Rows are points. To make a cloud, some directions were put in groups of two or more. Within a group, all points are equally far from the middle, so they leave a hole (a ring in 2 directions, a hollow ball in 3). The other directions are filled evenly. Then the cloud was stretched, turned, moved and blurred a little. Count the holes, and give their numbers of directions, smallest first.
(in the rows, 128 means zero)

Cloud (13 x 2):
[[138 193]
 [ 66 128]
 [ 67 153]
 [122  76]
 [ 70 115]
 [156 182]
 [ 70 160]
 [177 146]
 [135 194]
 [176 119]
 [ 66 130]
 [ 68 118]
 [106  79]]
Holes: 1 (2)

Cloud (22 x 3):
[[202 114 110]
 [133 103  95]
 [105 131 168]
 [176 218 107]
 [204 143  90]
 [210 106 130]
 [109 200 122]
 [157  84 116]
 [ 97 144 139]
 [128 149 192]
 [180 209 119]
 [218 113 140]
 [193 143  72]
 [ 88 158  77]
 [181 189 151]
 [225 111 162]
 [ 96 143 133]
 [105 141 164]
 [174 116  80]
 [ 99 123 121]
 [184 173 175]
 [134 124  64]]
Holes: 1 (2)

Cloud (28 x 4):
[[148 150 137 223]
 [ 82 139  73 151]
 [ 96  87  74 123]
 [102 132 193 172]
 [182  85 138 166]
 [171 122 123  49]
 [ 65 109  84 200]
 [121 107  58 191]
 [101 121 114  90]
 [129 145  50  63]
 [ 82 124 188 131]
 [ 73 205 101 131]
 [119  79  94  80]
 [157 202 118 132]
 [169 136 181 147]
 [142 186 125  97]
 [102 103 137  62]
 [205  99 168 114]
 [ 98 119 117  47]
 [176  97 189 124]
 [ 66 101 146 124]
 [108 116  62 138]
 [150  95  64 124]
 [149 148 202  85]
 [ 71 125  81 128]
 [179 122 136  63]
 [ 69 184  69 102]
 [183 142 183  57]]
Holes: 0

Cloud (27 x 4):
[[137  84 147  48]
 [ 69  78 152 127]
 [165  84 173  88]
 [127  53  64 128]
 [188 142 174 121]
 [155  47 125 158]
 [154  72  77  86]
 [104 103 192 105]
 [166 175 122  74]
 [160 128  60 134]
 [161 146  99  58]
 [100 154 101 190]
 [ 70  79 157 136]
 [ 95 121  55 156]
 [118  98 142  44]
 [179  76 144 159]
 [147  81 135  50]
 [162  46 124 130]
 [151 132 100 199]
 [142 164 115  53]
 [ 88  71  58 140]
 [119  39 107 167]
 [ 77 111 122  67]
 [197 134 156 136]
 [157 170 185 111]
 [183 121 127 176]
 [ 98 149  83 178]]
Holes: 2 (2, 2)

Cloud (53 x 6):
[[142 121 104 229 172 159]
 [126  78  94 193 112 186]
 [101 101 195 128 113 102]
 [128 129  71 120 215 137]
 [140 172 186  69 173 111]
 [ 84 123 117  83 122  81]
 [120 154  80  68 145 123]
 [ 75 151 162 122 222 111]
 [156 100 147  84 163 183]
 [ 47 114 136 119 206 153]
 [ 53 158  88 204 162 104]
 [106 152  47 134 160 173]
 [137 114 129 201 172  44]
 [169 125 209 166 190 115]
 [ 95  94  73 145  90  98]
 [ 72 113 115  59 163 149]
 [143  96  91 154  95  89]
 [100 209 144 169 144 133]
 [150 197 119 107 157  83]
 [151  96 117 177 221  90]
 [ 66 129 197 164 165 104]
 [ 58 153 180 154 186 136]
 [134  48 134 132 177 156]
 [178 155 134 206 132  93]
 [159  93 172 141 103 161]
 [150  77  88 138 202 127]
 [101 205 132 145 109 127]
 [108 159 179  63 141 140]
 [ 96 132 108 103 231 138]
 [ 53 131 149 133 205 167]
 [137 126 102 147 145 218]
 [101 104 205 172 159  85]
 [100  79  83 226 132 165]
 [149  78 143 128 153 196]
 [ 83  95 132  86 121  91]
 [164 174 121 158 209  82]
 [ 77 146 183 134  99 131]
 [ 78  90 100 193 187  68]
 [ 87 119 172  96 129  80]
 [143 186 129 198 181 149]
 [104  76  72 198 101 161]
 [170 147 118 211 177  82]
 [ 70 122 172 219 145 125]
 [127 183 162  97 200  77]
 [148  90 128 176 221  88]
 [ 74 123 160  71 122 144]
 [ 95 138 129 136 127  43]
 [113 200 106 119 125  92]
 [155  86 146 102 161 187]
 [ 66 156  91 168 166 197]
 [ 77 142 199 149 124 112]
 [178 141 209 136 191 112]
 [181 130 213 140 159 119]]
Holes: 3 (2, 2, 2)

Cloud (47 x 6):
[[129 117 164 203 181  62]
 [131 106 168  38 151  85]
 [ 24 146  99 142 109  52]
 [125 142 181 196 159  86]
 [138 139 175 173 167  71]
 [103  63 136 101 121 185]
 [183  77 160  71 178 178]
 [ 79 118 141 145  58 154]
 [180 192 128 144 154 185]
 [ 98 147  57 169 113  44]
 [186 155 121  97  89  80]
 [164  97  60  93 133 154]
 [ 80 107  75 134 109  32]
 [124 109 192  80 116 170]
 [185 126 176  59 143  95]
 [123  93 164 138 117  46]
 [ 96  42 160 141 160 125]
 [192 109 163 128 163 184]
 [168 122 179 116  82 179]
 [161  36 134 146 138  95]
 [150 215 109 130 114 111]
 [135 174  99  81  70 191]
 [119  89 187  48 143 142]
 [105 180  70  89 102 109]
 [162 145 166 124 101  95]
 [228 114  94  77 141 111]
 [ 92 202 153 138 137 166]
 [ 67  82 152  86 184 121]
 [ 90  84  77 122  86 167]
 [143 104  54 172 106 159]
 [ 30  94  82 142 107  78]
 [ 69 144  89 137  65 131]
 [198 178 150 138 149 167]
 [116 119 113 225 134 169]
 [114 139 163 178 169 181]
 [194  70 187  40 129 181]
 [ 72 139 104  96  94  65]
 [178 115 149 179 161 125]
 [224 141 150 113 169 166]
 [ 83 146 127 135  55 106]
 [171 114 194  97 148 121]
 [142  57 132 176 143 169]
 [135  90 188 104 200 134]
 [135 135 185 100 131  83]
 [ 71  42 109 117 122 105]
 [178  68 144 124 169 140]
 [177 158  99 163 178 134]]
Holes: 1 (4)

Cloud (73 x 8):
[[ 51 123  83 132 161  94 175 117]
 [ 51 100  76 137 145 144 108 118]
 [120 187 132 192 123 134 156 167]
 [101  60  96 134  85  26 138 110]
 [ 55 114 184 167 113  97 165 120]
 [135  89  92  74 176  98 128 180]
 [132 188 115 180 111  77 152 179]
 [109  90  37 118  81  82 166 147]
 [153 114 124 157 122  50 182 176]
 [141 181  88 165 214  90 161 111]
 [ 52 135  53  47 129 122 126 145]
 [164 116  43 172  82 163 102 161]
 [ 58 118  88  93 142 120 239 125]
 [ 86 191  88  69 118 102 181  81]
 [ 78  59  53  73  63 110 127  94]
 [ 77 135 121 124 171  87 118 116]
 [228 123  73 207 143 107  89 154]
 [110 174 105 176 145 138 128 221]
 [151 166 106  81 148  66 117 141]
 [135  95 144 182  94 146 213 177]
 [214 179 101 112 150 109 149  95]
 [ 23 135 106  86 123  87 191 128]
 [102 141  20 144 124  85 132 161]
 [102  89  42  76 148 121 123 151]
 [ 60 140 116 137 114 168 142  93]
 [116 179 106 137 146 216 108  96]
 [130 202  72 131  98 170 157 153]
 [ 94  79  76 189  88 163 109 175]
 [ 31 100  43  79  62 116 132  93]
 [105 131  73 104 127 129 238 130]
 [154  71  84 215 126 162  91 176]
 [100 118 107 122 116  87  45 106]
 [ 87 132 109 157  64 104  91  56]
 [146  83 137 207  96 112  84 139]
 [100 141  58 170 118 100 182 187]
 [128 228  84  70 122 177 170 179]
 [172 159 109 117  69  81 129 172]
 [ 80 154  76 174 115  57 180 194]
 [121  88 150 179  82 109 104 110]
 [ 98 114  32 122  51  92 150 195]
 [120  77  40  71 136 124  85 129]
 [113 150  89 150 137 219 111 132]
 [102 206  99  75 167 115 189 154]
 [159 123  97 144  60 192 160 120]
 [131 135  37 190 146 112 157 171]
 [180 241  85 148 136 161 142 114]
 [ 87 151 117  91 152  74 126 118]
 [126 149 160 175 109 136 115 112]
 [ 94 162 102 140 115 178 101  78]
 [ 25  79  94 132  97 144 162 113]
 [ 82  60 144  91  93 134 176  97]
 [163 122  60  86  72  76 102 180]
 [179 110  96 184 141 219 129 119]
 [ 75 144 122 171  99 175 185 162]
 [ 42 109  57  83  82 157  79 123]
 [ 83 179 141 140  97 139 136 202]
 [103  64  68 113  90  45 149 178]
 [116 190  84  97 146  87 152  96]
 [ 68  51  99 114  85 160 128 129]
 [107 193  92 128  79 176 141 161]
 [ 69  61 100  76 112  93 193 148]
 [204 179 140 189 131 144 119 123]
 [ 61 152 171  76  99 130 132 127]
 [117  73 115 174 119  77  52 105]
 [146 219  61 102 160 126 149 115]
 [211 155  65 102 128 161 143 133]
 [105  76 139  77 108 166 133 114]
 [158 152  56 131 106  51  85  56]
 [125 188  87 134 148  76 171  93]
 [ 48 117 121 191  87 112 117 138]
 [194 119  84 148 112 140  66 205]
 [ 64  62  94  94 105 165 138 119]
 [104 169  91 161  93 183 128 138]]
Holes: 2 (2, 2)

Cloud (99 x 9):
[[130 107 129  83 180 108 139 122  97]
 [ 85 146  85 132 121 104 170  94  76]
 [ 67 154 131 154 150  96 138  93  49]
 [153 113 155 102 118 163 126 175 143]
 [101 152 108 128  99 169 151 123 145]
 [103  90 153 109 179 101 158  63 101]
 [142 107 159 192 106 148 142 156  56]
 [108 170 130  94 162 111 141 166 123]
 [160 149 126 112 177 141 121 131  75]
 [144 130 170 183 103 158 144 123 137]
 [118 155 139 181 107 177  80 162  83]
 [128 133 127 174  93 218  95  53 103]
 [132 146 132 181 135 168  58 168  63]
 [148 135  87 129 119 215 102 123 129]
 [ 67 148  94 135  64 115 103 122 136]
 [142 130 108 163 162  93 121 139 109]
 [118 160 208 178 126 161  91  98 121]
 [ 65 161 127 164 152 115 148  77  89]
 [136 132 113 143 111  95 164 150  88]
 [115 149 164 207  87 155  97 193 137]
 [148 147 184 167 149 122 175  87  74]
 [161 158 170 153 107  86 144 147 145]
 [136 133 190 168 128 120 149 135  72]
 [159 144 150 148  81 150  99 199 148]
 [111 146 118 163 133 160 104 130 142]
 [166 144 100 110 162 144 157 108 107]
 [129 116 147  74 117 135 191 155 103]
 [172 116 186 133 138 158  98  59 120]
 [123 122 105 135 132 166 176 143  93]
 [138 157 132 146 121  92  71 156  62]
 [148 140 116  67 109 114  72  92 161]
 [149 177 125 123 103 155 102  79 121]
 [159 167 136 143  42 140 110 128 107]
 [170 142 177 102  70 124 142 178 151]
 [160 122 153 133 115 190 167 100  96]
 [132 109 161 132 112 134 103  89 104]
 [140 137 174  93  99 139 105 168 118]
 [194 126 150 125  85 130  47 127 115]
 [131 152 121 189 145 179  96  89  73]
 [126  88 111 162 100 179  91 102  54]
 [123 134 149  91 125 104 143 142  56]
 [143 144 170 108 152  98  75 138 115]
 [ 81 144 131 173 126 202  76 113 128]
 [126 144 175 135 134  87 136 125 143]
 [112 137  97 123 101 170 140  86 103]
 [ 71 112 132 147 126  68 102  99  84]
 [ 91 120 126 102 164 101 134  52  81]
 [108 141 100 121 171 113  99 102  52]
 [119 148 181 138 158  97  77 116 114]
 [ 91 152  89 137 101 112 140 191 182]
 [149 150 155 169 159 170 116 116  82]
 [139 119 117 167 102 155 138 177 110]
 [170  87 128 135 107 182  50 106 170]
 [128 154 152 184 140 153 115  82  56]
 [105 127  96 130 158 100 180  80 130]
 [109 158  73 100 162 119 121 106 102]
 [108 116  84 227  76 189  95  90  83]
 [113 113 194 104 161  88 185  93  91]
 [159  99 146 127 120  94 137 126 120]
 [102  94 141 180  89 169 148  98 122]
 [ 58 126  89 107 148  74 115 151  79]
 [144 116 103 144 134 160 101 144 142]
 [173 158 109 128 139 117 123 128 122]
 [102 147 103 113  56 113 105 139 131]
 [154  50  95 121 163 183  94  81 100]
 [121 162  89 125 103 137 162  81 135]
 [100 184  92 107 145 121 117 106 125]
 [124 120 141 138 165  95 116  86 105]
 [118 145 221 182 124 137 134 112  94]
 [120 144  75 132  49 145  91 100 139]
 [ 78 150  88 165  99 162 130 127 110]
 [ 94 192 113 135  95 116 139 146 151]
 [128 134 191 139  73 155 107 100  86]
 [127 141 218 176 137 165 125 123 121]
 [137 144 137 110  77 103 130  84  91]
 [121 142 118 166 130 143 155 134 121]
 [ 82  96 148 144 150 162 176 107 123]
 [ 78 152 136 162 140 106 143 140 143]
 [189 134 117  65 148 115  93  96  63]
 [ 74 125 119 136 117 106 146  88  99]
 [110 121 113 136 181 119 152  76  83]
 [163 125 152  84 182  76  84 121  56]
 [126 142 172 168 139 147  90  67 111]
 [ 98 113 112  73 125 108  93 154  71]
 [ 80 152 185 158 134  77 201 113 131]
 [110 140 101 112 107  94 207 129 135]
 [147 139 161 112 111  68 121 120 168]
 [168 138 114 131  65 130 136 157 139]
 [109 122 169 143 121  84 116 133  45]
 [117  89 118 158  86 171 142  79  76]
 [135 124 249 171  96 145 166 112 152]
 [ 95 152 128 149 119  84 147 200 114]
 [152 120 148 107 132 114 125  46 118]
 [138 121 163 118 139  83 105  54 113]
 [199  87 163 133 132 143  69 113  87]
 [133 119 122 133  99 186 164 106 175]
 [165 140 116 115 158 115 165  94  99]
 [ 70 113 121 141  78 126 124 167 169]
 [106 158 143 142  92 175 160 104 100]]
Holes: 0
